Rows are points. Each copy is the shape, with its points in the same order, turned, moved and blurred by noise. Some copies are also mirrored. Which?

Shape (6 x 2)
[[  7 -46]
 [  7   7]
 [-16  72]
 [ 46 -51]
 [ 38  43]
 [ 69 -14]]
Copy 1 (6 x 2)
[[ 29 -24]
 [ -1  22]
 [-52  66]
 [ 64 -10]
 [  8  66]
 [ 66  33]]
Copy 1 is: only turned
Copy 2 (6 x 2)
[[-18 -23]
 [-10  29]
 [ 25  90]
 [-59 -23]
 [-34  70]
 [-78  16]]
Copy 2 is: mirrored
Copy 3 (6 x 2)
[[ 35 -11]
 [-19   7]
 [-71  43]
 [ 30 -52]
 [-60 -24]
 [ -8 -67]]
Copy 3 is: mirrored
Copy 4 (6 x 2)
[[ 30 -28]
 [ -6   4]
 [-19  77]
 [-15 -55]
 [-49  17]
 [-40 -46]]
Copy 4 is: mirrored

Shape (9 x 3)
[[-34  54  -2]
 [ 11  13 -41]
 [-60  11 -43]
 [-22  -3  84]
 [ 24  -3 -36]
 [ 23 -44  43]
 [ 36 -23  11]
 [-11 -30 -57]
 [ 27 -27  15]]
Copy 1 (9 x 3)
[[ 31  13 -35]
 [ 33 -22  24]
 [ 30 -48 -37]
 [-60  42 -29]
 [ 13 -18  45]
 [-63   9  36]
 [-26   5  47]
 [  6 -64  26]
 [-32   1  45]]
Copy 1 is: only turned
Copy 2 (9 x 3)
[[ 25 -35  60]
 [ 53  17  47]
 [ 70 -46  12]
 [-64 -31  15]
 [ 44  40  27]
 [-43  40 -14]
 [ -9  49  13]
 [ 63  19 -17]
 [ -7  38   6]]
Copy 2 is: mirrored
Copy 3 (9 x 3)
[[-68   9  21]
 [ -4  28   0]
 [-53  31 -38]
 [-61 -95   8]
 [ 26   9  -5]
 [ -3 -80 -11]
 [ 12 -46   5]
 [  4  24 -52]
 [  8 -52   2]]
Copy 3 is: only turned
Copy 4 (9 x 3)
[[ 24  -2 -47]
 [ -2 -52  -9]
 [-14 -39 -76]
 [-34  78 -14]
 [-10 -49  10]
 [-59  27  29]
 [-39  -9  33]
 [-43 -68 -20]
 [-42  -1  27]]
Copy 4 is: only turned

Shape (10 x 6)
[[ 13   7  24  37 -26  64]
 [ -9 -38  34  67   9  49]
 [-54 -21 -59  37  33 -29]
 [ 42  22   6 -49 -33  16]
 [-46   2  39 -33  65  -4]
 [-37 -13 -51  -6 -11 -27]
 [-15  39 -27  12  87 -31]
 [ 41 -24   5 -19  37  14]
 [  1  72  44  72  50 -23]
 [ -7   1   8 -20 -30 -24]]
Copy 1 (10 x 6)
[[ 21 -39 -65  -7 -44 -21]
 [ 38 -41 -65 -19   7  23]
 [-34  31 -21  48  29  61]
 [-23  -5 -16  15 -32 -95]
 [ 16  35  50 -25  11   4]
 [-37  15 -11  69  12   7]
 [-47  79  -7 -26   4  27]
 [-35 -11 -17 -34  22 -43]
 [ 36  94 -64 -43 -27   9]
 [  4  16 -12  46   2 -46]]
Copy 1 is: only turned
Copy 2 (10 x 6)
[[ 17  60   0  44 -19   3]
 [ 26  12  -7  70 -20  28]
 [ 27 -37 -20 -46  21  86]
 [  0  44  56 -28  13 -54]
 [-31 -33  55 -11 -54  42]
 [ 44  -6   9 -70  20  38]
 [-63 -31   1 -41  14  62]
 [-12   3  54  27  29  12]
 [-69 -23 -55  14 -25   7]
 [ 30  -4  26 -36  -7 -26]]
Copy 2 is: only turned
Copy 3 (10 x 6)
[[ 16   5  43  -5 -77   5]
 [ 14  31  86  43 -69   0]
 [ 42   5  78  54  56  26]
 [  2  15 -41 -43 -25  24]
 [-68  11  19  51  13  50]
 [ 55   7  14  39  45  37]
 [-42   1  71   4  72  23]
 [-22  60  24  -9  -4  18]
 [-60 -49  82   1  -3 -32]
 [ 10  -7 -23  26   2   2]]
Copy 3 is: mirrored
Copy 4 (10 x 6)
[[ 21   9  59  10 -64 -13]
 [ 71  -2  52  47 -54  16]
 [ 45  46  11  60  63  -4]
 [-52 -23  12  -5 -32 -38]
 [ 62 -57  11 -11  47 -21]
 [-12  26  19  42  52  -6]
 [ 70  20 -41   4  54 -56]
 [ 15 -39 -15  43 -24 -40]
 [ 92  33 -28 -55 -21 -10]
 [-25  -6   8   0  12  12]]
Copy 4 is: mirrored

Shape (12 x 8)
[[-32   1 -35 -17 -14   9 -27 -58]
 [ 30  11  16  -4  42  12  30   0]
 [-39  21 -10  34  14  25 -21  -6]
 [ 31  19 -27  32 -18  14 -10 -15]
 [ 26   4  18  -6   5  22 -33  15]
 [ 29 -38   7   3  45 -25   7 -10]
 [ 23 -48 -20   4  45   5  95  11]
 [-59 -73  13 -12  25   6 -39 -51]
 [ 19  19   5 -22  47  25 -35   6]
 [-18   3   6  -1  48 -11 -36   3]
 [ 18  20  18 -21 -13 -20  63  19]
 [ 24   8 -25 -23 -22  -5 -39  17]]
Copy 1 (12 x 8)
[[ 39  -7  48   0  -9  25   5 -46]
 [-16  39   4  33   1 -17   6  34]
 [  7  -6 -19  24   1  51  -4 -11]
 [ 15   2 -28   4   4 -17  25 -27]
 [-23  -3  -9  -8 -21 -15 -22   3]
 [ -9   3  35  38  36 -35 -16  24]
 [ 10   3  29  70  23 -30  60  78]
 [-11 -50  82  50   1  34 -36 -24]
 [  3  27  -1  11 -23  -7 -47  16]
 [  1   3  11  16  14  25 -50  13]
 [-23  34  17 -21  19  -7  57  53]
 [ 20 -17  -3 -39  -8 -22 -15   0]]
Copy 1 is: only turned
Copy 2 (12 x 8)
[[  5  35  29  -3  25  -8  64 -30]
 [ -5 -28   3 -41  -9  28 -23  -2]
 [  5  -6  21   2  54 -26   2 -17]
 [-36  -2  23  -4  12  -2  -7 -61]
 [-24  30  12  -3   6   8 -31   0]
 [-44 -20 -28 -40  -7  16  11  15]
 [  9 -60 -70 -61 -32  14   2 -32]
 [-10  43 -21 -41  37 -42  69  41]
 [ -4  18  17 -15  32  44 -20  15]
 [-17  -4   4   4  35  11   6  31]
 [ 14 -36   5  -4 -69   3 -15 -16]
 [-28  34   5  34  -7  21  -1 -27]]
Copy 2 is: mirrored

Shape (13 x 9)
[[ -3  17  32  12  12 -59  19 -20 -33]
 [ -9 -34   4 -11  -5  16 -28  -7  12]
 [ -1  -4 -26   3 -40 -57 -19  25 -28]
 [ 31   5 -17 -32  -2  24  12 -13 -16]
 [  5  16 -18 -33  24 -12 -16  16  32]
 [-50 -13  -5  11  31  42 -28 -24  17]
 [ -3  27  36 -63  19  43 -10  24  34]
 [ -4  25  -9  19 -14 -19  -2  33  -8]
 [ -1   4  -7  -4  22 -33 -26  41 -44]
 [-17 -45 -15 -55   3  45  33  27  39]
 [-10 -28  36  36  -8 -62 -11   7 -25]
 [-50   2  47 -11  20  32  -3 -32  -6]
 [ 39 -18 -26 -18   0  35  12  36  28]]
Copy 1 (13 x 9)
[[ 16  13 -41  39 -28 -21  -2 -42  -6]
 [ -5 -37  43   8 -41   2  18   4  10]
 [ 51  13  -7   6 -86 -24  28   1   8]
 [ 41 -29  14   4   2   4  -4  24  26]
 [ 16  22  43  -1 -11  13  36  -6  34]
 [-30 -37  39  10 -33  63  12 -12  -6]
 [-25  10  47  38  26  14  31  47  35]
 [ 15  21 -22  -1 -56   8  20  11  25]
 [ 34   4 -24  12 -41   3  68  -5   6]
 [-18  -9  67 -38   7  -3  13  53 -16]
 [ -6  -8 -31  24 -73 -39  26 -37  -5]
 [-35 -27  18  56  -9  32  -1   2 -21]
 [  5 -20  27 -46  -6  -4  20  38  46]]
Copy 1 is: mirrored
Copy 2 (13 x 9)
[[-19 -40  11  10 -65 -34   5   0 -23]
 [ -2   2 -42 -22  16   6 -21   0 -20]
 [ 28 -11   1  43 -16 -21 -14  54 -15]
 [  0  10 -26  -2 -21  45  33  -3 -17]
 [-14  18 -25   1  28 -17  44   4 -11]
 [-33   7 -42 -68   7  -8 -16   2  23]
 [ -5  74 -34 -39  13 -16  31 -44 -29]
 [ 18   6  24   0 -12 -21   8  30  -2]
 [  8  -3 -12  -6 -23 -39  21  58 -37]
 [-40  52  -3 -26  47  43  -8 -11 -50]
 [  8 -49   4  -1 -31 -49 -37  21 -39]
 [-32  22 -32 -58 -46 -18 -28 -29  -5]
 [ 13  19   3 -23  41  40  31   0 -31]]
Copy 2 is: mirrored
Copy 3 (13 x 9)
[[-36 -20  -1 -11  55 -15 -52 -18  20]
 [ 29  -3   5 -33 -26  20 -14  -7   4]
 [-61 -16  21 -23 -14  15  -1 -20  43]
 [  9  20 -31 -18  23  30  16  10  16]
 [ -4  60  -5 -25  -7  25 -27 -24  10]
 [ 55  13   4 -17 -23 -23  -8 -31 -29]
 [ 38  57 -10  23  -1  63 -38  -3 -19]
 [-40  15   4  14 -13  -7 -14  -8  24]
 [-62   1 -16 -15 -10  15 -21 -26 -15]
 [ 36  55  36 -34  -9  42   6  44 -24]
 [-38 -47  18 -27  -2 -17 -62  -6  18]
 [ 53 -12   8  11  24   0 -32 -21 -34]
 [  3  54 -19 -25 -29  29   3  44  13]]
Copy 3 is: mirrored
Copy 4 (13 x 9)
[[  9  18  18   9 -45  32  29  19 -35]
 [  6 -16 -19   9   8 -13 -24 -15  13]
 [ 37 -16  -9 -54 -55   7  21 -31  -2]
 [ 31  -9 -22 -20  20 -25  18  40  12]
 [-17   1 -47 -26 -14 -28 -12  12 -17]
 [ -2 -14 -10  13  48 -11 -39 -16 -34]
 [-59 -19 -43  -8  30 -43  11  33 -13]
 [  3   4 -12 -48  -9  20  21 -11 -13]
 [  2 -32 -20 -50 -38  34 -13  19 -19]
 [  2 -29 -95  21  37 -26  11  -1  17]
 [  1   2  14   3 -48  56   3 -20  -2]
 [-28 -21   9  42  34   4   5  12 -42]
 [ 13   3 -71 -40  25 -15  -1  14  41]]
Copy 4 is: only turned

Shape (17 x 11)
[[  6   7 -38  -6 -17  22 -16   1  30 -39 -39]
 [ -2 -28 -36 -17  21 -32   6  54  48  24  25]
 [  3 -32  14 -37  46 -32  22 -15  43  19  17]
 [  7 -33  19  39  12 -41 -16 -27  55  16  22]
 [ -2   9 -28  28 -17 -28  23 -12  49   6  27]
 [-17   5 -29   9 -18   9  17  27  45  10 -45]
 [ 43   3  -3  21  18   9  25  44  -4  14 -34]
 [ 19  31  -7 -18  -9 -34 -12 -23  27   9 -53]
 [ 15   5 -20 -36  41   5  40   1  -4 -13  -8]
 [ 42  -4 -16 -26  -9 -31 -31 -15 -26   8  -5]
 [-30 -36  -6  10  56 -23 -18 -12  -5  -2   2]
 [-13  20  17 -20 -29  -5 -42  23 -22  -4  30]
 [-24  37  25  20  47  38 -16  31  13 -11 -17]
 [-41 -35 -20 -33   4  14   1 -26   6  35  12]
 [  6 -11   8  23   8 -11   7  52 -23 -15 -54]
 [ 40  -3  37 -12  12  10 -45 -18 -10  20 -19]
 [-37  -1  38  10   4  18   3 -21  12  12 -36]]
Copy 1 (17 x 11)
[[-22 -40  28 -32  26   2  21  19  16  23  14]
 [-19 -39 -11  36  16 -11 -22 -19 -33  85  24]
 [-20   8 -12  35 -12 -47 -18   5 -22  70 -40]
 [  3 -22  17  49 -58  13  -7 -14 -21  51 -34]
 [  9 -41   2  12 -46 -11 -13  18  -9  41  35]
 [  4 -49 -18 -12  17  19  23  37 -22  42  15]
 [ 13 -34 -56 -12  15  -2  40 -30  -3  28   0]
 [ -9 -48  -1 -21   1 -28  -3  26 -36 -18 -32]
 [-18   4 -27 -11  18 -59  17  -7   5  33  11]
 [ 21 -14  17 -12  13 -41 -21 -41 -19 -12 -10]
 [-29  32  15  59   5  -5  22 -17 -18  27  -5]
 [ -6  -4  -9   6  28  22 -57 -24  18 -11   5]
 [-58   4 -48  -6   4  39  26  -6  19  15  -1]
 [ 10  46  23   5  15  -4 -24  18 -34  55   3]
 [  8 -37 -36  22  43   5  48 -17  15   3 -11]
 [ -5   2  -6 -34   7   6  -1 -41 -12  -5 -55]
 [  0  19 -21   3   4  29  15  44   2  16 -36]]
Copy 1 is: only turned
Copy 2 (17 x 11)
[[-27  11 -41  -5  57   5   7  26  -7  -7  -8]
 [-33 -42  21 -74  32 -19  11 -27  19  17  -1]
 [  1 -26 -28 -58 -11 -15  -9 -55   8  35  30]
 [ 10   5 -34 -95 -12  43  -7 -15  32  17 -11]
 [ 26  -9  -8 -59  23   5   1  15  29  31 -41]
 [-32 -15 -26  -7  35 -13  21   7  42 -11 -36]
 [-53  26   9 -14  -9 -12  46  12  33  22   7]
 [ -5  38 -36  -3  35   3 -25 -15  54  14  14]
 [-11  10  -8  -5   4 -45  22 -17 -19  29  23]
 [  2  39  17 -18  21  23 -20  -5  12  -3  54]
 [  0  22 -16 -67 -10 -10   3 -54 -19 -23  -6]
 [-20   6  35  -2  14  45 -41 -15 -16   4 -13]
 [-53  30 -16   4   6  21  38 -44 -17  18 -54]
 [ 24 -43  -9 -20  -2   7   0 -40  -4 -37  12]
 [-70  46   0 -13 -17 -20  14   2  22 -13 -11]
 [-19  39 -19  -5   0  58   5 -30  14   8  42]
 [-13   5 -47   6 -27  19  -1 -32  15 -15 -31]]
Copy 2 is: mirrored

Shape (18 x 12)
[[-11 -25 -30  -8 -16 -11 -33 -32  24 -21  24  24]
 [-25  18  -9   6 -10   1  39 -17  40  23  54  15]
 [ 25  11  25  -4 -48   0  33 -20  37 -48 -20 -30]
 [-26 -30 -20 -15  20  24  36  34 -49   8  51  21]
 [ 40  -2  10  18  42   1 -40  15  32 -54  -4 -30]
 [-30   2 -13  27 -18 -15 -49  -1  -8 -43  20 -21]
 [-29  36  24   2  19 -18 -20 -15  37  33 -14  -8]
 [ -3 -55  20  40 -47  15  13 -28  -8 -41  46   2]
 [ 39 -48  12 -37  26   0 -16 -33 -18 -42  26 -38]
 [-34  40  -4  50  -5  50   8  46  21 -25  52  24]
 [ 38  26 -13  32  38  50 -19  -7 -39 -11   4   3]
 [-28 -46  43 -25  26 -10  14  23 -41 -14 -23 -33]
 [-11  31 -30  22  -1  14  16  12 -27  30  -8 -34]
 [ -9 -20  33 -14 -48  57  34 -39 -49  23  50 -38]
 [ 23 -18 -48 -38  -6  -3   0  -9   2 -44   5  23]
 [ 42  35  39  11 -24  23 -38  33  -9  31  15  13]
 [-25  19 -25 -24  11  59  18  40  29  38 -11  -9]
 [ 34 -25  27  34 -39  -3 -24   4  10  38  57  17]]
Copy 1 (18 x 12)
[[ -1  30  56 -12  -1  19 -40 -27  15  -5  -1  -8]
 [ 34  34  12  14   2 -48 -50   4 -34  -3   4 -22]
 [ 65  -3  14 -14 -37   4  20  13  10  -2  19  38]
 [-24 -14 -22  41  16 -17 -85  11  30 -23  27 -30]
 [-27  -6  58   6  -2  13  33   5  -1 -35  61  35]
 [-23 -21  52   6  19  12 -22 -21   3  18 -10  40]
 [-14  20  21   8  -1 -43  39 -19 -25   5 -11 -23]
 [ 54 -35  34  -5  22  34 -56  -6   6  24  39  -5]
 [ 18  -1  46  15  36  27   5  20  73 -37  37  -4]
 [-27 -28  28  28 -31 -29 -68  26 -67  14  28  10]
 [-45 -35  18 -13  11  22 -10  52 -19 -50  18 -15]
 [ -5 -44 -22  51  10  -9  16 -20  68  -4  31  -8]
 [-26  -6 -38  16  18  -2  -8  17 -24 -18 -20   9]
 [ 56 -22 -17  29  37  20 -36  66  24  34 -10 -46]
 [ -3  26  25 -18 -29  20 -44  -1  49 -45  11  15]
 [-45   6  -4 -36   2 -11   5  52 -13  40  40 -13]
 [-30  36 -30  58 -45  -6 -12  22 -26 -12   2 -24]
 [  1  24   9 -38  43   4 -34   6 -17  48  58 -23]]
Copy 1 is: only turned
Copy 2 (18 x 12)
[[ -7 -31  32   4  40 -35 -44   1  28  39  -7   9]
 [-18 -42  14 -46   7 -27 -20   2 -23   9  39 -19]
 [ 19  19  74 -22  -6 -16  30   8 -29  11 -33   1]
 [ -5  10 -51   1 -28 -45 -37   4  30 -17  42  10]
 [  5  50  42  -5  47  48 -32  14   5   1 -16  47]
 [ -7 -17  43  12  31 -17  -8  50  32  17  16  58]
 [ -7 -48  -5 -27  57  23  26   4  -6   2 -10   4]
 [ -3   4  50  -3 -12 -67 -11 -23  -4  40  32  59]
 [ 32  34   6 -23   0 -24 -53   4  13  18 -57  63]
 [-30  -9  39  21   9  -9 -23  15 -20 -44  89   7]
 [ -8  32 -24  54  17  12 -41  22 -44   9   5  39]
 [  6  29 -31 -18 -10 -17  33 -16  49 -14 -20  56]
 [-14 -10 -21  19 -26  26  15  46 -15  13  17   6]
 [ 29 -37  -5  -7 -68 -48   2  -2 -45  10   3  50]
 [  8  21  25  14  11 -33 -51  25  33  27 -31 -21]
 [ 72  -4  -4  41  38  18   0   7 -34   1  39  10]
 [ -8 -33  -9  22 -32  42 -12 -11   6 -36   6 -30]
 [ 56 -18  13  -7  19 -13 -22 -20 -15  51  61  27]]
Copy 2 is: mirrored
Copy 3 (18 x 12)
[[  9 -19  38  23  36 -28 -28  25 -14   7  -6 -23]
 [ 25 -29   0  26 -34 -39   9  27 -37 -35   8   6]
 [-36 -67  -9  16  13 -32  22   0   6  49  25  37]
 [ 56   2  -2   9   4  38  18  35  28 -55  37 -10]
 [-71 -39   4 -25  22 -12 -55   4  36  -3  30  -3]
 [-20   2 -12  18  34 -32 -18   2  11  18  30 -57]
 [-13  14 -31  -5 -23 -44 -32  -9 -19   2 -21  23]
 [-22 -17  27  89  22   0  26  32  17   5  38 -11]
 [-34 -11  36 -12  34  -6   0  62  69  11   8  12]
 [ 11 -51 -51  49  -5 -14 -28  -9  -5 -61  52 -31]
 [ 12 -23 -15  13 -22   5 -72  22  67   4  48   0]
 [-22  38 -27 -18  37  34  30  11  40  -1  12  33]
 [ 26  -7 -45  -8 -47   8 -10  10  14  23  31 -16]
 [ 24 -12 -28  70 -26  -2  54  62  62  10  -6  12]
 [ 32 -49  42 -15  49  -4 -17  23  11  17  21   1]
 [  3 -30  -6  30 -36 -15 -30 -54  67 -14 -13   2]
 [ 35 -47 -63 -11 -18  28 -25  15  -8 -22 -23  10]
 [-11 -18  47  63 -42  -5   0 -20  29 -21 -15 -21]]
Copy 3 is: mirrored
Copy 4 (18 x 12)
[[ -3   0   0  29 -11  33  -6 -41 -34 -22  -6  20]
 [-48   0 -20  22 -13  17  -4  -6  11 -15  10 -56]
 [ 37  23 -56  35  11 -26   9  11   5  28 -26 -12]
 [-56 -32 -13 -21   5 -14  37  16  -1 -57  63  18]
 [ -1  29 -19 -41   7 -23 -48 -24 -16  52  13  42]
 [-35  11   6  24  39  -1  -5 -19 -58  21  19  20]
 [-13 -26  27 -21  10  11 -29  -5 -14  34  -3 -47]
 [-30  53 -26  43  21  28   9  24   6 -25   6  34]
 [ 32  26 -44 -39   0  -1 -21  18 -36 -32   8  47]
 [-76   8  -2  27  29 -40  -4 -31  31  18  50 -17]
 [-40  29  23 -44  -1 -70   9 -17  -3 -11  -3  20]
 [ 13 -38 -18 -35  44  -5  18  61 -20   7  35  36]
 [-59 -26   0 -13  23 -49  18  15 -36   4 -19 -20]
 [-20  20 -27  16  44 -27   1  55  -5 -95 -14 -27]
 [ 11  -9 -21  12 -37  -9  34 -39 -22 -10  11  39]
 [-15  13  40  19 -13 -69 -45  20  -4  10  17 -15]
 [-36 -74 -15 -10  28 -53  -7 -28  36  -5  -2 -17]
 [-45  10  15  44 -37  -2 -59  40   2 -24   9   7]]
Copy 4 is: only turned
